Each row of a before or after table is a point. The points were changed in one or more steps. Then noise was added and the rows were shuffled. The steps act on columns, c1 being the first. Name the steps. A step turns or swaps two columns, mirrors them in a line or flattens them onto one, adds a multiple of one to another, or multiplies or shifts one. Angles are multiples of 10 degrees, from the lower column toward the higher: turns from -170 to 170, lines from 10 to 170 but not 90. Use the fewest steps. Two steps may share a column if one is a turn and the other turns, adds or multiplies; they go together, in the order done. Otherwise the lowest column goes first.

Before:
[[ 67   2   9]
 [-33   4  57]
 [ 14  56 -13]
 [-42   0 -20]
 [-63  57  -8]
 [-34 -43   7]
 [-28  35  66]
 [-33 -25  12]
 [-45   3  -3]
 [ 41  -2  69]
 [ 38  10 -71]]
After, 11 rows:
[[-28  43  58]
 [ 12  52 -26]
 [-66  52 -27]
 [-40   5  58]
 [ 69  -2   4]
 [-34 -22  25]
 [ 44   5  67]
 [-45  -1 -19]
 [-48   9  -4]
 [-35 -44  22]
 [ 38  11 -76]]
Steps: add -0.3 times c2 to c3

Before (9 x 4):
[[  1 -28 -15  94]
 [ 39 -39   4 -21]
 [-24 -36  -3  56]
 [ 46 -19  32   6]
 [ 10  -7  20 -62]
 [ 38   6   2 -13]
 [ 30 -36  31 -23]
 [-19 -22  18  90]
 [  0  -4  33 -17]]
After, 9 rows:
[[  0 -12  53  12]
 [  1  97 -24 -22]
 [-13  90  29 -26]
 [ 21  -1  50  43]
 [ 27   0   8  44]
 [-17  67  -5   4]
 [ 31  15  52  14]
 [ 26 -14   4   1]
 [  8 -50  33  38]]
Steps: multiply c1 by 0.7; turn c2 and c4 by -120 degrees; multiply c3 by 1.6

Before, 8 rows:
[[  0 -38   1  -6 -22  -4]
 [-31  26  -8 -36 -12  -1]
 [  2  19  31  -6  35  -6]
 [-20 -17  -7  11   9   3]
 [ 50   5 -40   4 -31 -22]
 [ 51  -9 -30  31  -4 -56]
 [ 47   4 -32  16  -5 -12]
 [-16   7   8   8 -28   2]]
After, 8 rows:
[[ 47  10 -18  31   4 -10]
 [ 50  13 -33  23  32 -21]
 [ 52 -21 -13  42   4 -57]
 [-30  64 -24 -29  11   0]
 [-20 -42  -2  12  -9   3]
 [ -1 -94  -2  -6  20  -4]
 [-16  17  10   3  29   1]
 [  1  47  22 -21 -36  -5]]
Steps: multiply c2 by 2.5; turn c3 and c4 by -30 degrees; multiply c5 by -1

Before (10 x 9):
[[ 55  -2  20  22 -33  17  26 -23 -38]
 [-36  -8   4 -59  30 -44 -66 -52 -40]
 [ 37  -3 -11  40  33  49  32  64  13]
 [  6 -18 -25  63   4  13  95  13  -7]
 [ 39 -22 -26  29 -26  32  58   5  60]
 [-25  39  26  11  79  -3 -41 -68  14]
 [-49   6  52  29  30 -44 -73 -25  10]
 [ 70   0 -66  62 -16  -6  33  10  -5]
 [-71  56   7   3   9   8 -61 -37 -10]
 [ 25 -52 -33  57  -2  49   7 -18 -13]]
After, 10 rows:
[[-12 -18 -12  65   4  46  83  -9  -8]
 [-65  -2  -4  42  33  57  16 -38  12]
 [-36  -1   7  22 -32  30  20  47 -35]
 [ 55   3  20  30  31 -67 -51  -3  11]
 [-66   0 -27  63 -15   1  33  26  -4]
 [ 80  58   2   0  11 -12 -61  -5  -8]
 [-13 -55 -15  56  -2  46  -9  26 -13]
 [ 54  37   9  12  79 -15 -37  48  15]
 [-40 -24 -11  29 -26  49  44  18  59]
 [ 60  -7   0 -62  28 -64 -47  28 -39]]
Steps: turn c1 and c8 by 150 degrees; multiply c3 by 0.4; turn c6 and c7 by -20 degrees

Before (11 x 11):
[[-13 -10  21  13  33 -16  17  19 -17  36  -4]
 [ 15 -37  27 -23  30 -20 -26  -1 -18  29  37]
 [ 14   4  21 -28  35  12  24   3  15  37  17]
 [-11 -39  23 -16   6 -12 -25  14   8  36 -14]
 [-27  18   5  -5   7 -19 -32  -3 -23   7 -14]
 [  6 -31  15 -20  -7  28   2  38  16  10  -8]
 [-31   1  -3 -12  27  32  24 -19  -6 -15  17]
 [-30  15 -14  26  -2  -7 -31  19  33   3   6]
 [  6 -36 -15  11  37 -29  23  27  37   4  -5]
 [  7 -42 -19   9 -17  -5  17 -14 -13  19  20]
 [-36 -14  24 -28  -5  10  18   0 -16 -12  21]]
After, 11 rows:
[[ 20  -5  -5 -11  28  33  71 -18  -5  39  16]
 [ 30 -20  59 -28  -7  11  53   0 -17  38  12]
 [  0 -27  38 -21  -7  29   6  39  14 -14 -20]
 [  5 -47  69 -22  30 -20 -79  -2 -18 -35  23]
 [ 33  21  14  -6   8 -18 -97  -3 -24  16 -10]
 [  7 -47 -49   8 -16  -2  51 -14 -16 -20   7]
 [ 33  12 -36  24  -3  -6 -93  18  32  23  11]
 [ 35 -10  50  12  32 -16  51  20 -18 -17  -8]
 [ -4 -30 -36  12  39 -28  70  27  36  -8 -15]
 [  8  -3  54 -25  36  14  72   1  13 -38  17]
 [ 34 -33  56 -16   5 -11 -76  13   6 -18 -26]]
Steps: multiply c1 by 1.3; turn c1 and c10 by -140 degrees; turn c2 and c11 by 20 degrees; multiply c3 by 2.5; multiply c7 by 3

Before, 11 rows:
[[-61  21 -55 -23  95  -2 -34  18 -25 -25  58 -39]
 [ 46 -82  12  32 -20 -67 -15  56 -21 -38  13 -36]
 [  1   1  20  26  -5  29 -16 -41 -13   2  27 -19]
 [ 73  54  12  15 -14 -67  -5   3 -26 -20 -31   0]
 [-49 -54   1 -29  22  -2 -58 -30  14 -22  17 -22]
 [-17   1 -23   3  28  -5 -45   0  37 -61  34 -14]
 [ 35 -28 -27 -60   1  14 -14   7  -5  -2  27 -44]
 [ 29   4 -14 -13   6  46 -35 -25 -27  17 -30  27]
 [  8  -8 -50  13 -25 -18  -7  21 -28  12 -23 -50]
 [  8  -3  42 -17  11  12 -28  49   7  26  39 -23]
 [-11  56  58 -23  26  56  18  18   2 -45  17 -42]]
After, 11 rows:
[[-40 -52   0  10 -24   2  40   0  13  22  30  43]
 [ -3   2  33  -3   3  30  21   0 -15  -7  31   2]
 [-16  -1 -36   4 -60  -6  45  -2  37  28  27  19]
 [ 70  54  20 -11 -20 -70 -18   1 -27 -15 -15  18]
 [ 38 -83  16  -6 -38 -65   4  -1 -20 -18  37  15]
 [  7  -8 -79   0  12 -17 -31   2 -29 -25  32  33]
 [ -6  55  93   2 -45  54 -16   3   3  26  46  -8]
 [ 11  -2  67   0  27  14  36  -1   7  11  42   7]
 [ 30   5 -23  -5  19  46  12   1 -26   7 -39  34]
 [-56  18 -89   9 -25   0  44   1 -23  96  62   7]
 [ 46 -27 -43  -7  -1  15  12  -1  -7   2  51  10]]
Steps: flatten c1 and c4 onto the line at 170 degrees; multiply c3 by 1.6; swap c5 and c10; turn c11 and c12 by 60 degrees; turn c7 and c12 by -130 degrees; multiply c8 by 0

Before:
[[ -2  -4 -11  -8  14 -19  11  -6   8   2  17   7  -6 -14]
 [ -3   2 -11   2   1 -18 -12   6  13   0  19   1   0  26]
 [ 12  11   1  -5   1 -26  -3  -6   7  -1  18   3  21  -6]
 [ -6 -12   4  -1   6 -19  10  -8 -41  -7  17  -4  18 -16]
 [  0 -20  31   4  20 -24  14  23 -16   8 -25  -5  13  -1]
 [ 41   7   9   9  -1  24  14   3   5  -2  -2   6  14  -6]
 [ -5  12 -16 -30   1  26  14 -10   3  10  14  -5  21 -13]
 [  6   3 -20   9  -3 -25 -12  38  12  14  -7  -1  19   2]
 [  3   3   6 -20  -1 -10 -41  -8   4  -4 -27  -8   6 -13]
 [ 10 -24  -1 -14  13 -23   3 -10  15   0  20 -59 -24  -3]
 [ 15  16   8   7  11  21   3  13   4   8  19  -3  14  -8]
 [ -1   9 -17   3  35   6  13  -7   7  -5 -20   4  16   9]
 [ -8  18  -8   3   6 -19   7  -9 -21   8 -25  -1  11  -4]]
After, 13 rows:
[[  0  -5 -17   3  41  13  -5  -7  -8  13 -21   2 -33 -12]
 [ 12  21   0 -14 -76 -15   0  -9  27   3  21  55  89  11]
 [ 39  -9   9   9   7   6  -2  10  -8  15  -2  -1 -81   3]
 [ -5  19  30   4  13  21   9  22  16  14 -24  -6  55   7]
 [ -7 -19  -9   3   5  17   8 -10  16   7 -25 -13  42  -3]
 [ -4   7 -11   1   2   6   0   5 -11 -12  19   8  50 -25]
 [  5  -8   6 -20 -13   8  -4  -7   3 -41 -27   8  22  12]
 [ -3 -15 -16 -29  -6  12  11 -10   0  14  13   6 -94   8]
 [ 13 -18   9   7   6   7   8  16  -1   3  19   5 -74   2]
 [ -5   5   4  -1   0  23  -7  -9  35  10  16 -23  35  20]
 [ -1  -2 -20   9  -5  27  15  38  -9 -11  -7   8  51  -4]
 [ -1  -1 -11  -8  24   1   2  -6 -10  11  17   1  60  14]
 [ 13 -12   1  -5   5  28  -1  -4  -8  -3  18   2  51   2]]
Steps: turn c1 and c8 by 10 degrees; turn c2 and c14 by -160 degrees; add 1.5 times c12 to c5; turn c9 and c12 by 140 degrees; turn c6 and c13 by -110 degrees; multiply c13 by 3; swap c7 and c10

Before:
[[  8  12  25  -3 -24  15  -4 -12   4  39 -22  37  32 -19  -7 -39  -9 -13]
 [-13  -2  37  -9  38  -5   0   6   5 -13 -18  28 -26  21   8  -4  12  30]
 [ 26 -16  18  -3  -5 -10  -1 -15  -2 -16  -1 -24  16  24 -14 -14  38  13]
 [-61  11  15 -19 -26  16  -1   1   9 -24  12  29  32  -1  -7  -1  12 -15]
 [ 21   2  15  -3 -17  25  32 -12   6 -31 -25  26 -18   1  -4  12  37  11]
 [ 18   1  40  -8 -18 -17   2  48 -25 -13  -4  15  30  14  40  10   8  -2]
 [-14  -9   2 -35  23  -7   3  -4  -9  -4  23   4 -15 -95  -5  13  15  10]
 [ 16  -7  10  -6 -21 -29   5 -11  -3 -13  14 -31  25   8 -10   5   0   4]]
After (8 x 18):
[[-13   4   2 -27  24 -15  -2  -2   7   7  23  -9  13 -96   8  12  -6   9]
 [-59 -28  14  -4 -25   5  19   1   6  15  12 -16  63  -2 -10  -2 -19 -14]
 [ 16  25  11 -25 -21 -23   6 -11  10  14  14  19  54   9   1   6  18   3]
 [ 21 -18  13  16 -17  -4  -9 -13   2  56 -24 -20  13   2  -5  11 -45  11]
 [ 27  28  18 -11  -6 -31  13 -15  15   9   0   7  45  23  -1 -13 -24  14]
 [-12 -18  38  13  38 -11  11   6  -8   7 -18 -24   4  20  -2  -4  -7  30]
 [  9 -33  25  18 -23  17 -25 -13   7 -30 -22 -19  63 -18  -6 -39  -2 -11]
 [ 18 -11  38   2 -19 -19   8  46 -36  10  -3 -10  60  14  31  10   6  -2]]
Steps: turn c2 and c12 by 140 degrees; add -1 times c12 to c4; mirror c6 and c17 in the line at 160 degrees; multiply c7 by 1.6; turn c7 and c10 by 130 degrees; mirror c9 and c15 in the line at 130 degrees; shift c13 by 30

Before (9 x 20):
[[ 26  45  55 -35   8   8  40 -51   8  -8 -11  14 -10  18 -18  -8  43  13
   -2  23]
 [-31  19  -1  -6  28  10  29  27 -35  12  19  21  19 -70 -50 -22  35  12
   24  24]
 [-10  39  10 -52  50 -13   2  40   4 -17  27  29 -21 -33  44  -4 -44  24
   36 -53]
 [ 44  20 -18  -5 -46  -2  -7 -13   5 -13  14  51   2  25  16  -8   9 -60
   15 -54]
 [-45 -13 -28  15  24  45 -14 -44 -26 -30 -39 -32  23  26   3 -60 -11 -37
  -30 -10]
 [ -2   5   5 -54 -14   7  -9  10  23  40 -24  50  31 -31   0   1  15 -26
    6  10]
 [-18 -48 -13 -28  -4 -29  14 -28 -38 -21  44  13 -66   2  40  10  35  30
  -19 -32]
 [-31 -32  57  -6  46  14 -28 -45   1  60  34 -31  -3   2  23  -4  29  13
   -6  13]
 [ -5  -7  16  -3  20 -29  -8 -15  32  28  -6 -44 -21  22 -45   1 -18  22
  -12  35]]
After (9 x 20):
[[-17  38 -13 -28  -4 -29  -6  21 -38 -27  44  14 -65   3  47  32  34  23
  -19  55]
 [-45 -39 -27  16  27  46 -35  30 -27 -44 -38 -32  22  26  11  48 -12 -51
  -29  -5]
 [ 44 -20 -19  -6 -47  -1 -27  12   4 -13  13  49   3  26  55  -9   9 -70
   15 -42]
 [ -5   5  16  -2  21 -28 -28 -29  33 -16  -6 -44 -22  22 -53   5 -19  31
  -11 -64]
 [-31  17  56  -5  46  15 -48 -60   1 -46  35 -32  -3   2   0  27  29  41
   -7  80]
 [-30 -30  -2  -4  28  10  10 -13 -33  26  20  22  18 -71 -45  -2  37  13
   24 -94]
 [-12 -28  10 -53  50 -14 -17  18   4  40  27  30 -21 -33  68 -28 -44  28
   37  36]
 [ 25 -35  55 -36   8   9  20   8   8 -52 -11  13  -9  18 -29 -29  44  41
   -2 -12]
 [ -4  -2   5 -53 -15   7 -28 -41  23   9 -24  50  30 -31  -8  -5  16 -25
    8  15]]
Steps: turn c2 and c16 by -130 degrees; add 0.5 times c3 to c18; shift c7 by -20; turn c8 and c10 by 90 degrees; turn c15 and c20 by 60 degrees; multiply c20 by 3
